Each row is a point. Each copy is the shape, with its points in the same order, turned, moved and blurred by noise. Say if it was mirrored as well.

Shape (5 x 2)
-0.069  -0.019
0.009  -0.001
0.040  -0.016
0.026  -0.023
0.017  -0.031
Copy 1 (5 x 2)
-0.064  -0.008
0.002  -0.005
0.039  0.014
0.023  0.026
0.010  0.029
Copy 1 is: mirrored
Copy 2 (5 x 2)
0.048  -0.053
-0.018  0.000
-0.052  -0.003
-0.037  -0.022
-0.039  -0.026
Copy 2 is: mirrored
Copy 3 (5 x 2)
0.045  0.030
-0.018  -0.015
-0.035  -0.049
-0.014  -0.038
-0.008  -0.035
Copy 3 is: mirrored
Copy 4 (5 x 2)
-0.059  -0.055
0.008  -0.011
0.044  -0.012
0.033  -0.023
0.027  -0.037
Copy 4 is: only turned

Shape (9 x 3)
0.045  -0.067  -0.011
-0.022  0.024  -0.044
-0.006  0.019  0.020
-0.004  0.044  0.015
-0.034  -0.060  0.002
0.006  0.004  -0.019
0.018  0.022  0.026
-0.050  -0.024  -0.027
0.009  -0.043  -0.031
Copy 1 (9 x 3)
0.024  -0.043  -0.072
0.028  -0.020  0.042
-0.011  0.019  -0.003
0.007  0.036  0.013
-0.042  -0.053  -0.023
0.018  -0.008  0.002
0.006  0.039  -0.012
-0.022  -0.048  0.026
0.013  -0.050  -0.032
Copy 1 is: mirrored
Copy 2 (9 x 3)
0.014  -0.080  -0.017
0.007  0.032  -0.063
0.001  0.019  0.001
0.019  0.040  0.002
-0.058  -0.037  -0.020
0.014  0.000  -0.030
0.026  0.016  0.020
-0.045  -0.002  -0.048
0.003  -0.042  -0.043
Copy 2 is: only turned
Copy 3 (9 x 3)
0.074  -0.040  -0.052
-0.025  -0.026  0.005
0.010  0.025  0.001
0.002  0.029  0.025
0.009  0.002  -0.080
0.010  -0.021  0.000
0.029  0.028  0.016
-0.028  -0.017  -0.050
0.030  -0.041  -0.039
Copy 3 is: mirrored

Shape (7 x 4)
0.063  -0.012  -0.045  0.025
-0.004  -0.052  0.059  0.034
0.009  0.026  0.041  0.002
-0.022  0.025  0.013  0.008
-0.011  0.020  -0.021  -0.050
0.042  0.032  -0.030  -0.011
0.042  0.005  -0.008  0.030
Copy 1 (7 x 4)
0.066  -0.025  -0.012  -0.019
-0.031  0.020  -0.034  0.054
-0.012  0.041  0.040  0.007
-0.018  -0.007  0.044  0.004
-0.021  0.000  0.045  -0.061
0.044  -0.003  0.029  -0.035
0.040  0.003  0.009  0.001
Copy 1 is: mirrored
Copy 2 (7 x 4)
0.052  0.013  -0.050  0.008
0.007  -0.032  0.055  0.058
-0.016  0.036  0.033  0.015
-0.040  0.010  0.009  0.005
-0.019  0.008  0.006  -0.062
0.014  0.042  -0.028  -0.026
0.022  0.024  -0.022  0.023
Copy 2 is: only turned
Copy 3 (7 x 4)
-0.033  -0.039  -0.065  -0.009
-0.042  -0.014  0.047  0.057
-0.046  0.041  0.003  0.009
-0.007  0.029  0.015  -0.009
-0.030  0.015  0.007  -0.066
-0.034  0.003  -0.050  -0.030
-0.028  -0.009  -0.043  0.016
Copy 3 is: mirrored

Shape (9 x 4)
0.023  0.021  0.014  0.047
0.000  -0.038  -0.034  -0.017
0.007  0.031  0.079  -0.013
0.037  0.008  0.054  0.022
-0.073  0.004  -0.026  -0.024
0.008  0.032  -0.003  -0.035
-0.025  0.023  0.013  0.006
0.035  -0.035  -0.042  0.010
-0.012  0.007  -0.030  -0.021
Copy 1 (9 x 4)
0.018  0.021  0.022  0.059
0.014  -0.007  -0.026  -0.027
-0.019  0.041  0.088  0.011
0.023  0.019  0.068  0.033
-0.068  0.013  -0.033  -0.018
-0.004  0.061  0.008  -0.012
-0.032  0.026  0.016  0.021
0.050  -0.005  -0.026  0.000
-0.010  0.032  -0.023  -0.011
Copy 1 is: only turned
Copy 2 (9 x 4)
0.011  -0.011  -0.012  0.052
0.013  -0.067  0.002  -0.022
0.001  0.046  0.039  0.024
0.031  0.011  0.016  0.051
-0.072  -0.033  -0.003  -0.047
0.008  0.021  -0.015  -0.035
-0.035  0.006  0.000  0.008
0.042  -0.070  -0.026  0.003
-0.007  -0.024  -0.012  -0.036
Copy 2 is: only turned

Shape (10 x 6)
-0.016  0.001  -0.029  -0.034  0.021  -0.010
-0.012  0.033  -0.016  -0.035  -0.023  -0.002
-0.063  -0.033  -0.034  0.018  -0.011  0.007
0.008  -0.032  0.040  0.026  0.037  -0.007
0.021  -0.016  -0.011  0.019  -0.040  -0.011
-0.002  0.034  0.042  0.010  -0.010  -0.003
-0.040  0.025  0.057  0.012  0.006  -0.027
-0.001  0.033  0.054  -0.036  -0.031  -0.082
0.007  0.017  0.016  0.049  0.047  -0.042
-0.009  -0.020  -0.031  0.001  0.046  0.009
Copy 1 (10 x 6)
-0.023  0.010  -0.008  -0.038  0.030  -0.019
-0.016  0.020  0.016  -0.050  -0.016  -0.017
-0.030  -0.017  -0.076  -0.025  -0.018  -0.022
-0.007  0.012  -0.021  0.059  0.020  -0.033
0.035  0.020  -0.023  -0.006  -0.030  -0.047
-0.023  0.038  0.018  0.023  -0.034  -0.021
-0.064  0.025  0.013  0.032  -0.025  -0.045
-0.037  0.029  0.066  -0.008  -0.020  -0.094
-0.029  0.074  -0.030  0.038  0.019  -0.048
-0.011  0.019  -0.045  -0.006  0.043  -0.002
Copy 1 is: only turned
Copy 2 (10 x 6)
0.004  0.031  -0.006  -0.033  0.011  0.013
-0.007  -0.001  0.011  -0.027  0.034  -0.022
-0.043  0.007  -0.049  -0.020  -0.030  0.011
0.008  -0.012  0.018  0.008  -0.047  0.058
0.026  -0.045  -0.024  0.000  -0.003  -0.008
-0.004  -0.027  0.049  0.006  -0.010  -0.007
-0.023  -0.013  0.056  -0.020  -0.051  -0.004
0.033  -0.046  0.063  -0.075  -0.020  -0.023
0.034  0.015  0.029  0.013  -0.069  0.005
-0.001  0.040  -0.021  -0.001  -0.010  0.033
Copy 2 is: mirrored
Copy 3 (10 x 6)
-0.018  -0.012  -0.029  -0.025  0.025  -0.010
-0.030  -0.021  -0.004  -0.042  0.002  0.020
-0.058  0.041  -0.029  0.023  0.006  -0.003
0.028  0.009  0.026  0.040  0.028  -0.035
-0.004  -0.008  -0.002  0.024  -0.028  0.027
-0.004  -0.004  0.055  -0.009  0.021  0.020
-0.030  -0.009  0.060  0.013  0.054  0.010
-0.023  -0.092  0.048  0.006  0.035  0.032
0.037  0.008  0.014  0.028  0.070  0.021
0.009  0.025  -0.037  -0.004  0.029  -0.027
Copy 3 is: mirrored
Copy 4 (10 x 6)
-0.005  -0.007  -0.023  -0.005  0.052  -0.011
-0.029  0.015  -0.019  -0.024  0.010  -0.018
-0.054  -0.023  -0.045  0.039  0.047  0.034
-0.011  -0.021  0.041  0.062  0.050  -0.022
-0.017  -0.019  0.015  0.027  -0.017  0.021
-0.036  0.020  0.015  0.038  -0.005  -0.051
-0.063  -0.010  0.001  0.044  0.015  -0.067
-0.045  -0.048  0.020  -0.017  -0.023  -0.090
0.021  -0.027  -0.010  0.077  0.021  -0.058
0.015  0.000  -0.021  0.033  0.070  0.004
Copy 4 is: only turned

Shape (14 x 8)
-0.033  -0.028  -0.012  0.001  -0.017  -0.048  -0.005  0.032
0.007  0.028  0.020  0.006  -0.050  0.010  -0.062  -0.028
0.039  -0.009  -0.046  -0.001  -0.021  -0.027  -0.058  0.009
0.022  0.017  0.017  0.015  -0.004  0.034  0.018  -0.007
0.019  -0.017  -0.033  0.039  0.046  -0.031  -0.018  -0.043
0.009  0.031  -0.036  0.010  0.015  -0.041  0.018  -0.003
0.018  -0.009  0.022  -0.056  -0.012  0.046  -0.058  0.037
-0.022  0.009  0.023  0.008  -0.014  0.015  -0.067  0.055
-0.026  -0.054  0.042  0.038  -0.011  -0.052  -0.047  -0.027
0.052  0.034  -0.027  -0.055  0.047  -0.035  -0.011  0.003
0.033  -0.006  0.040  0.029  -0.017  0.004  0.022  0.016
-0.038  0.003  0.027  -0.031  0.009  0.009  0.014  0.047
-0.052  -0.047  -0.006  0.019  0.032  0.026  -0.002  0.047
-0.014  -0.042  -0.047  0.040  0.048  -0.027  0.006  -0.042
Copy 1 (14 x 8)
-0.018  -0.046  -0.012  0.023  -0.004  -0.014  0.007  -0.001
-0.014  0.020  0.047  -0.071  -0.012  0.013  -0.020  -0.046
-0.009  -0.009  0.004  -0.057  -0.003  -0.036  -0.036  0.041
0.051  0.046  0.019  -0.016  -0.007  0.026  0.023  0.001
0.034  0.037  -0.045  0.007  0.019  -0.007  -0.068  0.011
0.008  0.034  -0.029  0.012  -0.030  -0.030  -0.005  0.023
-0.027  0.007  0.075  -0.051  0.050  0.021  0.018  0.031
-0.036  -0.019  0.053  -0.014  -0.010  0.049  -0.009  0.018
0.014  -0.043  0.000  0.013  0.017  0.001  -0.053  -0.059
-0.005  0.071  0.016  0.005  0.023  -0.064  -0.006  0.062
0.060  0.002  0.040  0.008  -0.020  0.004  0.013  -0.004
-0.014  -0.002  0.036  0.031  0.023  0.017  0.057  0.018
-0.001  -0.025  -0.017  0.039  0.029  0.071  0.023  0.025
0.033  0.019  -0.077  0.017  0.036  0.003  -0.035  0.008
Copy 1 is: only turned
Copy 2 (14 x 8)
-0.001  -0.066  -0.013  0.009  -0.004  -0.019  -0.013  0.037
-0.043  -0.016  0.001  -0.019  -0.007  0.006  -0.056  -0.058
0.025  -0.025  -0.025  -0.055  0.008  0.021  -0.046  0.000
-0.008  0.013  0.021  0.002  -0.019  -0.011  0.019  -0.037
0.074  -0.015  -0.033  0.026  0.007  0.002  -0.023  -0.034
0.039  0.000  -0.011  0.001  0.015  -0.052  -0.015  0.002
-0.050  -0.020  0.035  -0.039  0.035  0.058  0.008  -0.009
-0.032  -0.041  0.057  -0.004  -0.001  0.029  -0.044  0.009
0.008  -0.105  -0.023  0.035  -0.024  0.011  -0.034  -0.043
0.042  -0.001  0.003  -0.041  0.083  -0.022  0.006  -0.014
0.002  -0.029  0.032  -0.013  -0.040  -0.020  0.028  -0.033
-0.035  -0.032  0.039  0.024  0.021  -0.011  0.027  0.027
0.004  -0.031  0.024  0.058  -0.015  0.036  0.015  0.047
0.069  -0.017  -0.050  0.056  -0.007  0.004  -0.007  -0.006
Copy 2 is: only turned

Shape (15 x 9)
-0.005  0.034  0.071  -0.007  0.033  0.015  -0.014  0.019  0.017
-0.026  0.037  0.026  0.020  -0.016  0.026  0.052  0.059  0.010
0.009  -0.049  -0.007  0.043  0.030  0.037  -0.060  0.014  -0.021
-0.102  -0.006  -0.040  -0.011  0.009  -0.029  -0.003  0.030  -0.040
0.005  0.002  -0.027  -0.038  0.020  -0.067  0.045  0.032  -0.041
-0.024  0.039  -0.003  -0.001  0.074  0.001  -0.027  0.034  -0.011
-0.010  -0.008  0.017  -0.017  0.009  0.076  -0.021  -0.031  0.015
0.050  -0.009  -0.015  0.012  0.042  0.006  -0.019  -0.022  -0.016
0.046  -0.019  -0.024  -0.012  0.041  -0.030  -0.043  -0.002  -0.008
0.004  -0.007  0.044  0.013  -0.006  -0.001  0.057  0.031  -0.015
-0.022  -0.049  0.006  0.009  0.046  0.017  -0.049  0.013  0.038
0.009  0.039  -0.012  0.014  0.025  -0.048  0.038  0.055  0.003
-0.016  -0.017  -0.004  0.015  0.021  0.024  0.012  -0.059  -0.024
0.014  -0.003  0.000  0.037  -0.003  -0.001  -0.028  -0.013  0.001
-0.055  -0.021  -0.007  0.063  0.004  0.050  0.022  -0.008  0.020
Copy 1 (15 x 9)
0.049  0.001  0.055  0.000  0.041  -0.010  -0.036  0.012  -0.002
0.014  -0.011  0.047  0.046  -0.010  0.042  0.001  0.061  -0.006
0.008  -0.015  -0.068  -0.007  0.056  0.014  -0.034  -0.028  -0.026
-0.106  0.006  0.004  0.027  0.010  -0.032  0.019  0.030  -0.031
-0.004  0.015  -0.009  0.035  -0.012  -0.046  0.085  0.037  -0.002
-0.010  0.042  0.012  0.016  0.081  -0.006  -0.008  0.033  0.005
0.018  0.009  0.010  -0.067  0.018  0.026  -0.037  0.004  -0.022
0.045  0.041  -0.038  -0.015  0.034  -0.001  0.012  -0.020  0.004
0.018  0.028  -0.046  -0.007  0.040  -0.039  0.022  -0.015  0.027
0.042  -0.025  0.026  0.037  -0.021  0.012  0.028  0.015  -0.027
-0.008  -0.040  -0.014  -0.027  0.073  0.004  -0.017  -0.025  0.011
0.009  0.020  0.021  0.064  0.003  0.001  0.056  0.045  0.025
-0.008  0.037  0.001  -0.029  0.004  0.020  0.002  -0.045  -0.038
0.012  0.022  -0.021  0.013  0.004  0.016  -0.026  -0.033  0.019
-0.029  -0.019  0.014  0.004  0.013  0.076  -0.016  -0.012  -0.021
Copy 1 is: only turned
Copy 2 (15 x 9)
-0.007  -0.015  0.068  -0.030  0.067  0.018  0.018  0.007  -0.016
-0.052  0.038  0.082  0.005  0.033  0.022  0.043  -0.018  0.040
-0.040  -0.016  -0.011  0.033  0.008  0.008  -0.053  0.019  -0.030
-0.120  -0.007  -0.026  -0.028  0.026  -0.020  0.036  -0.060  0.009
-0.032  0.013  0.028  -0.033  -0.007  -0.083  0.030  -0.073  0.011
-0.056  -0.001  0.031  -0.045  0.071  -0.025  -0.033  -0.016  -0.002
0.009  -0.014  -0.002  -0.001  0.041  0.070  -0.013  -0.021  0.004
0.022  0.010  -0.006  0.000  0.019  -0.030  -0.038  -0.005  -0.009
0.005  -0.011  -0.005  -0.035  -0.007  -0.047  -0.038  -0.006  -0.018
-0.016  0.010  0.067  0.031  0.016  -0.014  0.050  -0.027  0.009
-0.038  -0.063  0.001  -0.010  0.020  0.015  -0.030  0.019  0.009
-0.042  0.034  0.063  -0.032  0.017  -0.064  0.018  -0.013  0.036
0.005  0.003  -0.039  0.025  0.051  0.002  0.015  -0.030  0.007
-0.011  0.018  -0.008  -0.001  0.011  -0.002  0.003  0.026  -0.007
-0.053  0.001  -0.011  0.049  0.046  0.036  0.017  0.009  0.052
Copy 2 is: mirrored

Shape (14 x 9)
-0.031  0.021  -0.024  0.001  -0.002  -0.005  -0.003  -0.017  -0.012
0.048  -0.004  0.054  0.061  -0.053  0.048  -0.003  0.027  -0.001
-0.030  0.034  0.011  0.011  -0.001  -0.035  0.012  -0.040  -0.040
0.026  0.006  -0.034  -0.015  -0.063  0.039  -0.046  0.008  -0.022
0.038  -0.026  0.015  -0.015  -0.045  -0.007  -0.010  -0.031  0.029
0.003  0.009  0.030  -0.009  0.039  0.037  0.025  -0.017  0.027
-0.015  0.000  -0.038  -0.009  0.028  0.048  -0.026  0.062  -0.024
0.031  0.039  -0.008  -0.032  -0.022  0.028  0.022  0.030  -0.026
0.015  -0.010  -0.029  -0.026  0.000  0.037  -0.023  -0.039  0.019
-0.006  0.058  -0.024  0.047  -0.005  -0.040  0.043  -0.032  0.047
0.024  -0.020  -0.037  -0.034  -0.028  0.004  -0.013  0.056  -0.008
0.022  -0.024  0.023  -0.039  0.035  -0.021  -0.008  -0.010  -0.031
-0.045  0.063  -0.026  -0.020  0.019  0.013  -0.036  0.017  0.027
-0.060  0.034  0.051  -0.036  -0.005  0.024  0.031  0.040  -0.026
Copy 1 (14 x 9)
-0.040  0.010  -0.007  -0.012  -0.025  0.005  -0.007  -0.009  -0.021
0.009  -0.073  0.025  0.032  -0.055  0.008  0.030  -0.011  0.074
-0.043  0.009  0.001  -0.011  -0.041  -0.042  0.010  0.017  -0.038
0.022  -0.001  -0.032  0.013  -0.067  0.050  -0.033  0.006  0.019
0.032  0.007  -0.005  0.026  -0.026  -0.031  -0.038  -0.042  0.044
-0.035  -0.027  0.038  -0.046  0.009  -0.022  -0.029  -0.006  0.036
-0.019  -0.013  0.005  -0.019  0.011  0.089  -0.013  0.020  0.002
0.008  0.020  0.004  -0.045  -0.047  0.031  0.005  0.031  0.044
-0.016  -0.009  -0.033  -0.016  -0.006  0.007  -0.069  -0.021  0.025
-0.096  0.037  -0.002  0.004  -0.041  -0.033  0.014  -0.043  0.037
0.033  0.033  -0.007  0.008  -0.003  0.068  -0.006  -0.006  0.031
0.019  0.005  0.013  -0.009  0.035  -0.030  -0.023  0.037  -0.003
-0.072  0.032  0.039  -0.013  -0.032  0.052  -0.052  0.009  -0.011
-0.008  -0.004  0.085  -0.063  -0.041  0.018  0.016  0.016  -0.020
Copy 1 is: mirrored
Copy 2 (14 x 9)
0.010  0.032  -0.010  -0.001  0.026  0.011  -0.035  0.009  -0.008
0.001  -0.037  0.070  0.053  -0.039  -0.058  -0.004  0.004  -0.034
-0.025  0.059  0.007  0.008  0.054  0.006  -0.020  -0.008  -0.043
0.035  -0.012  0.015  -0.022  -0.035  -0.029  -0.073  0.026  -0.039
-0.011  -0.001  0.027  -0.051  -0.024  -0.035  -0.005  -0.013  -0.010
0.001  0.014  0.052  -0.006  0.010  0.027  0.012  0.009  0.030
0.061  -0.015  0.009  0.017  0.019  0.009  -0.040  0.084  0.006
-0.001  0.025  0.022  -0.006  -0.035  0.014  -0.019  0.075  -0.035
0.038  0.008  0.027  -0.039  -0.009  0.006  -0.035  -0.005  0.010
-0.012  0.086  -0.022  0.040  -0.018  -0.008  0.018  -0.024  0.011
0.026  -0.018  -0.019  -0.029  -0.015  -0.024  -0.015  0.063  -0.021
0.011  0.012  0.035  -0.059  0.047  -0.002  0.022  0.043  -0.033
0.004  0.053  -0.007  0.007  0.019  -0.003  -0.061  0.053  0.053
-0.059  -0.005  0.018  0.030  0.029  0.045  -0.025  0.070  -0.001
Copy 2 is: only turned
Copy 3 (14 x 9)
-0.044  0.024  -0.025  0.041  0.004  0.002  -0.015  -0.022  -0.012
0.028  -0.060  -0.004  0.016  -0.030  0.041  0.032  0.036  -0.004
-0.036  0.022  -0.045  0.029  0.000  -0.005  0.016  -0.065  -0.030
-0.027  0.019  0.030  0.015  -0.058  0.012  -0.033  0.033  -0.033
-0.011  -0.022  0.039  0.004  -0.028  -0.028  -0.004  -0.019  0.027
-0.018  0.031  -0.005  0.003  0.041  0.014  0.039  0.000  0.033
-0.054  0.035  -0.021  0.015  0.022  0.008  -0.007  0.083  -0.038
-0.002  0.053  -0.007  0.031  -0.037  -0.011  0.035  0.039  -0.018
-0.029  0.035  0.043  0.010  0.013  0.008  -0.024  -0.001  0.013
0.020  0.018  -0.064  0.072  0.011  -0.019  -0.013  -0.044  0.042
-0.039  0.015  0.008  0.022  -0.027  -0.050  -0.014  0.064  -0.023
-0.040  0.019  0.013  -0.026  0.023  -0.044  0.031  -0.014  -0.036
-0.048  0.065  -0.060  -0.002  0.001  0.016  -0.034  0.015  0.016
-0.079  0.035  -0.058  0.012  -0.024  0.015  0.077  0.016  0.000
Copy 3 is: mirrored
